Rows are points. The points of each table are mixes of a few directions, plus a little noise. Count the directions of each table, and those that both share. Where both have some left over, give the other angles between the two spaces (their principal angles), to ten degrees, smallest first.

First (7 x 3):
[[ 0.03 -0.44 -0.07]
 [ 0.28 -0.41 -0.01]
 [ 0.00 -0.06 -0.01]
 [-0.22 -0.27 -0.10]
 [-0.22  0.54  0.04]
 [ 0.07  0.95  0.19]
 [ 0.07 -0.31 -0.04]]
Second (5 x 3):
[[ 0.10  0.05  0.03]
 [-0.04 -0.45 -0.09]
 [ 0.30  0.11  0.09]
 [-0.15 -0.53 -0.14]
 [-0.21  0.83  0.10]]
Directions: first 2, second 2, shared 2

First, 9 rows:
[[-0.23 -0.14  0.20  0.23  0.08  0.05 -0.04  0.01]
 [ 0.05 -0.42  0.07 -0.24  0.05  0.05  0.24 -0.09]
 [ 0.15  0.73 -0.38 -0.06 -0.41 -0.08 -0.18  0.29]
 [ 0.30 -0.02 -0.24 -0.36 -0.16  0.01  0.24  0.00]
 [-0.20 -0.60  0.30 -0.35  0.13 -0.03  0.11 -0.05]
 [-0.20  0.17  0.02  0.62 -0.12  0.20  0.03  0.13]
 [-0.28  0.55  0.03  0.51 -0.11 -0.02 -0.39  0.22]
 [ 0.27 -0.76  0.21 -0.95  0.52 -0.27  0.07 -0.45]
 [ 0.15  0.49 -0.21  0.61  0.01  0.11 -0.07 -0.05]]
Second:
[[-0.31 -0.45 -0.43 -0.08 -0.32 -0.62 -0.39 -0.27]
 [-0.32 -0.45 -0.40 -0.11 -0.31 -0.61 -0.40 -0.26]
 [ 0.42  0.57  0.03  0.58  0.37  0.53  0.66  0.22]
 [ 0.00  0.08  0.44 -0.40  0.12  0.20 -0.06  0.17]
 [-0.12  0.11 -0.10 -0.16  0.23 -0.41  0.05  0.19]
 [ 0.13  0.24  0.21 -0.02  0.20  0.23  0.19  0.18]
 [ 0.31  0.39 -0.04  0.48  0.23  0.38  0.48  0.12]
 [-0.01 -0.18  0.18 -0.14 -0.21  0.21 -0.20 -0.13]
 [-0.09 -0.32  0.09 -0.15 -0.32  0.10 -0.32 -0.22]]
Directions: first 4, second 3, shared 1; angles 70, 90

First:
[[ 0.23  0.23  0.23 -0.41  0.26 -0.01 -0.10 -0.19 -0.34 -0.31 -0.31]
 [-0.36 -0.20 -0.26  0.21 -0.44  0.09 -0.13 -0.03  0.09 -0.43 -0.01]
 [ 0.01 -0.52 -0.27  0.69 -0.47  0.31  0.10  0.24  0.42 -0.04  0.23]
 [-0.30 -0.14 -0.21  0.23 -0.27  0.00 -0.02  0.06  0.18  0.00  0.15]
 [ 0.85 -0.06  0.32  0.22  0.56  0.09  0.42  0.31  0.22  1.01  0.27]
 [ 0.31  0.12  0.22 -0.35  0.17  0.12 -0.14 -0.22 -0.37 -0.58 -0.40]
 [-0.14 -0.08 -0.10  0.13 -0.14  0.01  0.00  0.04  0.10  0.01  0.08]
 [-0.79  0.37 -0.17 -0.29  0.01 -0.54 -0.07 -0.06  0.02  0.48  0.24]
 [-0.56  0.59  0.06 -0.71  0.26 -0.53 -0.19 -0.26 -0.34  0.11 -0.09]
 [ 0.71 -0.08  0.28 -0.02  0.26  0.28  0.09  0.00 -0.14 -0.16 -0.22]
 [ 0.05 -0.25 -0.11  0.31 -0.22  0.18  0.03  0.09  0.16 -0.10  0.07]]
Second, 11 rows:
[[ 0.69 -0.09  0.27 -0.04  0.20  0.32  0.04 -0.04 -0.18 -0.34 -0.29]
 [ 0.45 -0.06  0.18 -0.03  0.13  0.21  0.02 -0.03 -0.12 -0.22 -0.19]
 [ 0.22 -0.03  0.09 -0.01  0.07  0.10  0.01 -0.01 -0.06 -0.11 -0.09]
 [-0.89  0.12 -0.35  0.06 -0.27 -0.42 -0.04  0.05  0.24  0.44  0.37]
 [ 0.49 -0.07  0.19 -0.03  0.14  0.23  0.02 -0.03 -0.13 -0.24 -0.20]
 [ 0.05 -0.01  0.02  0.00  0.02  0.03  0.00  0.00 -0.02 -0.03 -0.02]
 [ 0.05 -0.01  0.02  0.00  0.02  0.02  0.00  0.00 -0.01 -0.02 -0.02]
 [ 0.60 -0.08  0.23 -0.04  0.18  0.28  0.03 -0.04 -0.16 -0.30 -0.25]
 [-1.55  0.21 -0.60  0.10 -0.46 -0.72 -0.08  0.10  0.41  0.76  0.64]
 [-0.82  0.11 -0.32  0.05 -0.24 -0.39 -0.04  0.05  0.22  0.41  0.34]
 [ 0.72 -0.09  0.28 -0.05  0.21  0.33  0.04 -0.05 -0.19 -0.35 -0.30]]
Directions: first 3, second 1, shared 1

First (8 x 18):
[[-0.61 -0.91 -0.06  0.43 -0.51 -0.63  0.28 -0.53 -0.06 -0.08 -0.23 -0.08
  -0.62 -0.88  0.43  0.52  0.65  0.07]
 [-0.16 -0.21 -0.02  0.17 -0.11 -0.10  0.15 -0.13  0.05 -0.05 -0.02  0.03
  -0.17 -0.25  0.09  0.14  0.15  0.06]
 [ 0.50  0.85  0.01 -0.08  0.53  0.81  0.11  0.49  0.35 -0.05  0.38  0.29
   0.45  0.62 -0.45 -0.40 -0.63  0.12]
 [ 0.34  0.59  0.00 -0.02  0.37  0.59  0.12  0.34  0.28 -0.05  0.29  0.23
   0.30  0.40 -0.31 -0.26 -0.44  0.10]
 [ 0.24  0.38  0.01 -0.12  0.22  0.30 -0.04  0.22  0.08  0.01  0.13  0.08
   0.23  0.32 -0.19 -0.20 -0.27  0.01]
 [-0.25 -0.41 -0.01  0.08 -0.25 -0.36  0.00 -0.23 -0.13  0.01 -0.16 -0.11
  -0.23 -0.32  0.21  0.20  0.30 -0.03]
 [ 0.03 -0.03  0.04 -0.23 -0.06 -0.20 -0.28 -0.01 -0.23  0.10 -0.13 -0.17
   0.07  0.12  0.05 -0.05  0.04 -0.14]
 [-0.09 -0.25  0.04 -0.24 -0.21 -0.43 -0.34 -0.14 -0.34  0.12 -0.25 -0.27
  -0.03 -0.02  0.18  0.05  0.21 -0.18]]
Second (11 x 18):
[[ 0.13  0.22 -0.39 -0.08  0.32  0.21  0.08 -0.30 -0.19 -0.26 -0.24 -0.52
  -0.45  0.38 -0.60 -0.17 -0.56  0.36]
 [ 0.30  0.30 -0.38 -0.16  0.30  0.22  0.06 -0.18 -0.11 -0.14 -0.05 -0.46
  -0.22  0.32 -0.54 -0.22 -0.58  0.17]
 [-0.08 -0.13  0.29 -0.15 -0.22 -0.26 -0.31  0.18 -0.09  0.22 -0.01  0.18
   0.32 -0.05  0.39  0.05  0.37 -0.29]
 [ 0.15  0.21 -0.33 -0.11  0.28  0.17  0.04 -0.25 -0.18 -0.20 -0.20 -0.46
  -0.35  0.35 -0.52 -0.16 -0.50  0.28]
 [-0.29 -0.31  0.37  0.32 -0.33 -0.13  0.15  0.24  0.32  0.14  0.25  0.64
   0.27 -0.53  0.60  0.27  0.62 -0.19]
 [ 0.41  0.32 -0.26 -0.39  0.22  0.06 -0.22 -0.04 -0.23  0.05 -0.02 -0.46
   0.07  0.39 -0.38 -0.29 -0.49 -0.09]
 [ 0.28  0.29 -0.39 -0.17  0.32  0.21  0.04 -0.22 -0.16 -0.17 -0.12 -0.52
  -0.28  0.38 -0.58 -0.23 -0.61  0.22]
 [ 0.16  0.00  0.15 -0.01 -0.14 -0.04  0.00  0.27  0.22  0.24  0.37  0.31
   0.44 -0.27  0.30  0.01  0.18 -0.36]
 [-0.32 -0.28  0.40 -0.10 -0.29 -0.37 -0.38  0.12 -0.20  0.16 -0.23  0.21
   0.19 -0.03  0.49  0.14  0.55 -0.18]
 [-0.31 -0.26  0.25  0.26 -0.21 -0.10  0.10  0.08  0.16  0.02  0.03  0.39
   0.04 -0.31  0.37  0.22  0.44 -0.01]
 [-0.43 -0.37  0.28  0.59 -0.27  0.02  0.44  0.10  0.46 -0.05  0.22  0.69
  -0.02 -0.63  0.48  0.37  0.58  0.08]]
Directions: first 2, second 3, shared 1; angles 40

First, 8 rows:
[[-0.27  0.25  0.09 -0.47 -0.42  0.10  0.06 -0.30  0.01  0.38  0.17  0.04
  -0.12 -0.04 -0.35  0.18 -0.36  0.34 -0.15 -0.27 -0.63 -0.91  0.14  0.13]
 [ 0.15 -0.33  0.29  0.19  0.38 -0.38  0.18  0.21 -0.30 -0.28  0.19 -0.28
   0.32  0.19  0.48 -0.46  0.07 -0.36  0.59  0.08  0.47  0.67  0.21 -0.21]
 [ 0.27  0.12 -0.33  0.07  0.00  0.39 -0.14  0.25  0.70  0.16 -0.57  0.46
  -0.38 -0.13 -0.52  0.35  0.29  0.00 -0.57  0.06  0.11  0.50 -0.39  0.27]
 [-0.17 -0.10  0.43 -0.32  0.02 -0.32  0.25 -0.16 -0.33  0.10  0.38 -0.30
   0.22  0.09  0.15 -0.34 -0.29 -0.01  0.43 -0.23 -0.19 -0.33  0.40 -0.04]
 [ 0.26  0.10 -0.52  0.43 -0.07  0.32 -0.27  0.24  0.27 -0.17 -0.34  0.28
  -0.16  0.00 -0.04  0.39  0.27 -0.02 -0.32  0.31  0.29  0.43 -0.40 -0.07]
 [ 0.07 -0.21  0.37 -0.10  0.06 -0.41  0.31  0.13 -0.42 -0.04  0.45 -0.32
   0.37  0.34  0.42 -0.41 -0.27 -0.22  0.79 -0.08  0.17  0.21  0.43 -0.27]
 [ 0.12  0.17 -0.55  0.37 -0.14  0.37 -0.32  0.09  0.22 -0.15 -0.31  0.29
  -0.21 -0.07 -0.09  0.46  0.24  0.11 -0.45  0.28  0.11  0.08 -0.40 -0.04]
 [-0.40 -0.01  0.21 -0.17  0.16 -0.08 -0.08 -0.46 -0.15 -0.03  0.05 -0.17
  -0.05 -0.37 -0.07 -0.16  0.06  0.18 -0.32 -0.15 -0.33 -0.67  0.02  0.23]]
Second (11 x 24):
[[-0.20 -0.20  0.40 -0.12  0.41 -0.25  0.09 -0.22 -0.12 -0.08  0.02 -0.23
   0.06 -0.24  0.06 -0.43  0.13 -0.10 -0.02 -0.15 -0.01 -0.03  0.12  0.20]
 [ 0.25  0.29 -0.43 -0.01 -0.52  0.36 -0.06  0.26  0.33  0.26 -0.11  0.36
  -0.17  0.25 -0.28  0.54 -0.17  0.14 -0.08  0.08 -0.10  0.02 -0.14 -0.11]
 [ 0.17  0.11 -0.42  0.35 -0.31  0.13 -0.15  0.18 -0.18 -0.18  0.11  0.07
   0.10  0.26  0.29  0.33 -0.07  0.03  0.18  0.29  0.17  0.06 -0.10 -0.37]
 [-0.19  0.00  0.68 -0.92  0.31  0.01  0.33 -0.23  0.79  0.70 -0.39  0.18
  -0.43 -0.44 -1.00 -0.33  0.02  0.05 -0.56 -0.68 -0.54 -0.13  0.13  0.84]
 [-0.09 -0.12  0.15  0.04  0.20 -0.15  0.01 -0.10 -0.17 -0.13  0.06 -0.16
   0.09 -0.09  0.16 -0.21  0.07 -0.06  0.06  0.00  0.06  0.00  0.05  0.01]
 [ 0.44  0.49 -0.77  0.03 -0.91  0.61 -0.12  0.46  0.53  0.41 -0.17  0.62
  -0.27  0.45 -0.43  0.94 -0.30  0.24 -0.12  0.17 -0.14  0.04 -0.25 -0.23]
 [ 0.06 -0.02 -0.25  0.38 -0.09 -0.03 -0.13  0.07 -0.36 -0.31  0.17 -0.10
   0.19  0.16  0.44  0.09  0.01 -0.03  0.24  0.28  0.24  0.05 -0.04 -0.35]
 [-0.47 -0.41  1.01 -0.54  0.93 -0.50  0.28 -0.51  0.00  0.05 -0.08 -0.41
  -0.01 -0.62 -0.20 -0.96  0.26 -0.17 -0.21 -0.52 -0.18 -0.11  0.28  0.66]
 [-0.13 -0.17  0.18  0.11  0.27 -0.21  0.00 -0.13 -0.28 -0.23  0.11 -0.23
   0.15 -0.10  0.28 -0.28  0.10 -0.09  0.11  0.03  0.12  0.00  0.07 -0.03]
 [ 0.13  0.04 -0.39  0.46 -0.22  0.04 -0.17  0.15 -0.36 -0.32  0.18 -0.04
   0.20  0.25  0.47  0.23 -0.03 -0.01  0.27  0.36  0.26  0.07 -0.08 -0.44]
 [ 0.05  0.00 -0.16  0.21 -0.07  0.00 -0.08  0.05 -0.18 -0.16  0.09 -0.04
   0.09  0.10  0.23  0.08  0.00 -0.01  0.13  0.15  0.12  0.03 -0.03 -0.19]]
Directions: first 4, second 2, shared 2

First (10 x 32):
[[ 0.04 -0.09  0.25  0.03 -0.18  0.07 -0.25 -0.08  0.01  0.11 -0.01  0.04
  -0.03 -0.07  0.02  0.03  0.21 -0.18 -0.10 -0.02  0.00 -0.21  0.00 -0.03
  -0.08  0.03 -0.12 -0.06 -0.27  0.13 -0.02 -0.55]
 [ 0.33 -0.53 -0.19  0.17  0.56 -0.44  0.57  0.24 -0.88 -0.21 -0.08  0.59
   0.07 -0.01 -0.39  0.63  0.29  0.51  0.09 -0.67 -0.20 -0.20 -0.23 -0.16
   0.35  0.39  0.24  0.54  0.09 -0.42 -0.41  0.02]
 [ 0.11 -0.20  0.19  0.16  0.06  0.01 -0.15  0.40 -0.22 -0.01 -0.28 -0.04
   0.22 -0.61 -0.54 -0.20  0.06  0.34  0.45 -0.02  0.08 -0.17 -0.36 -0.08
  -0.08 -0.18  0.01  0.35 -0.13  0.11  0.05 -0.03]
 [ 0.15  0.26 -0.14 -0.19 -0.41 -0.12 -0.05 -0.53  0.16  0.17  0.20 -0.24
  -0.05  0.05  0.48  0.37  0.24 -0.46 -0.50  0.52 -0.20 -0.21  0.07  0.07
   0.07  0.14  0.01 -0.78 -0.22  0.27  0.12 -0.48]
 [-0.24 -0.09  0.23  0.07  0.07  0.24 -0.17  0.12  0.17 -0.02  0.01  0.16
  -0.10  0.24 -0.01 -0.32 -0.15 -0.03  0.08 -0.32  0.17  0.14  0.21 -0.01
  -0.16 -0.08 -0.15  0.33  0.02 -0.13 -0.05  0.01]
 [-0.33 -0.38  0.23  0.21  0.34  0.19  0.08  0.36 -0.04 -0.18  0.07  0.54
  -0.02  0.31 -0.20 -0.28 -0.25  0.28  0.19 -0.77  0.17  0.05  0.33 -0.13
  -0.10 -0.04 -0.13  0.87  0.01 -0.53 -0.13  0.14]
 [-0.23  0.47 -0.12 -0.31 -0.53  0.13 -0.09 -0.87  0.69  0.18  0.54 -0.14
  -0.34  0.86  1.09  0.22 -0.02 -0.90 -0.92  0.39 -0.11  0.08  0.68  0.15
  -0.03  0.18 -0.16 -0.93 -0.12  0.08  0.13 -0.45]
 [-0.08  0.44 -0.18 -0.17  0.20  0.15 -0.08 -0.01  0.27 -0.02 -0.22 -0.42
  -0.29  0.43  0.15 -0.37 -0.28 -0.11  0.19  0.14  0.20  0.87 -0.13  0.26
  -0.02 -0.08  0.03 -0.27  0.73  0.24 -0.14  0.89]
 [ 0.15  0.01  0.01  0.03  0.10 -0.03 -0.08  0.23 -0.15  0.00 -0.28 -0.20
   0.07 -0.35 -0.33 -0.13  0.03  0.21  0.34  0.11  0.06  0.11 -0.37  0.03
   0.00 -0.09  0.07  0.05  0.14  0.21 -0.03  0.23]
 [ 0.09  0.09 -0.29  0.02 -0.21 -0.21  0.22  0.15 -0.01 -0.03  0.06 -0.30
   0.48 -0.85 -0.27  0.06 -0.14  0.35  0.17  0.64 -0.16 -0.45 -0.21 -0.10
   0.05 -0.26  0.20 -0.12 -0.26  0.03  0.50  0.22]]
Second, 11 rows:
[[-0.17  0.17 -0.22 -0.23  0.29  0.25  0.02  0.04  0.32 -0.08  0.00 -0.15
  -0.29  0.50  0.26 -0.16 -0.33 -0.05 -0.07  0.05  0.09  0.52  0.22  0.18
   0.04 -0.17  0.33 -0.17  0.42 -0.04  0.10  0.59]
 [ 0.19 -0.08  0.11  0.23 -0.15 -0.25 -0.03  0.00 -0.36  0.04  0.00  0.03
   0.28 -0.39 -0.19  0.20  0.28  0.01  0.19  0.01 -0.09 -0.16 -0.23 -0.13
   0.02  0.16 -0.26  0.04 -0.17  0.00 -0.14 -0.26]
 [ 0.36  0.27 -0.03  0.24 -0.30 -0.50  0.02 -0.20 -0.50  0.08 -0.13 -0.28
   0.26 -0.52 -0.25  0.10  0.36  0.02  0.38  0.20 -0.07  0.13 -0.68 -0.05
   0.04  0.38 -0.47 -0.19  0.14  0.32 -0.36  0.22]
 [-0.07 -0.09  0.03 -0.02  0.09  0.13  0.01  0.10  0.10 -0.02  0.01  0.08
   0.01  0.10  0.04  0.02 -0.08 -0.02 -0.06 -0.05  0.01 -0.04  0.19 -0.01
   0.00 -0.13  0.09  0.07 -0.05 -0.12  0.07 -0.12]
 [ 0.41  0.00  0.14  0.36 -0.48 -0.60 -0.07 -0.27 -0.76  0.11  0.05 -0.04
   0.34 -0.83 -0.36  0.24  0.61  0.09  0.31  0.05 -0.17 -0.35 -0.72 -0.20
   0.01  0.53 -0.55 -0.04 -0.33  0.26 -0.29 -0.27]
 [ 0.43 -0.25  0.06  0.55 -0.03 -0.47 -0.23  0.00 -1.05 -0.03  0.30  0.00
   0.48 -0.71 -0.12  0.66  0.63 -0.01  0.52 -0.09 -0.30  0.23 -0.44 -0.24
   0.17  0.43 -0.21 -0.18 -0.15 -0.24 -0.19 -0.03]
 [-0.26 -0.34  0.06 -0.11  0.29  0.41 -0.05  0.22  0.28 -0.08  0.18  0.28
  -0.12  0.35  0.21  0.06 -0.22 -0.04 -0.25 -0.23  0.00 -0.10  0.61 -0.02
  -0.01 -0.32  0.41  0.17 -0.19 -0.38  0.30 -0.28]
 [-0.33 -0.07 -0.27 -0.29  0.58  0.51 -0.11  0.11  0.35 -0.17  0.28 -0.02
  -0.50  0.78  0.54 -0.06 -0.44 -0.06 -0.20 -0.15  0.05  0.71  0.58  0.21
   0.08 -0.27  0.75 -0.21  0.39 -0.32  0.35  0.72]
 [-0.24  0.21 -0.07 -0.34  0.00  0.25  0.14 -0.05  0.60  0.02 -0.18 -0.05
  -0.31  0.42  0.08 -0.42 -0.37  0.02 -0.30  0.09  0.19 -0.09  0.19  0.16
  -0.09 -0.21  0.12  0.06  0.15  0.19  0.10  0.13]
 [-0.09  0.59 -0.03 -0.25  0.00  0.12  0.44  0.30  0.86  0.09 -0.86 -0.34
   0.25  0.34 -0.27 -0.48 -0.52 -0.16  0.03  0.46  0.33  0.10  0.07  0.18
  -0.08 -0.53 -0.38  0.16  0.63  0.27 -0.30 -0.02]
 [-0.22 -0.42  0.22 -0.15 -0.30  0.16 -0.13 -0.27  0.13  0.04  0.37  0.49
  -0.37 -0.05  0.04 -0.14  0.09  0.19 -0.54 -0.33 -0.04 -0.97  0.22 -0.11
  -0.15  0.12  0.18  0.30 -0.85  0.05  0.35 -0.69]]
Directions: first 5, second 4, shared 1; angles 40, 60, 70
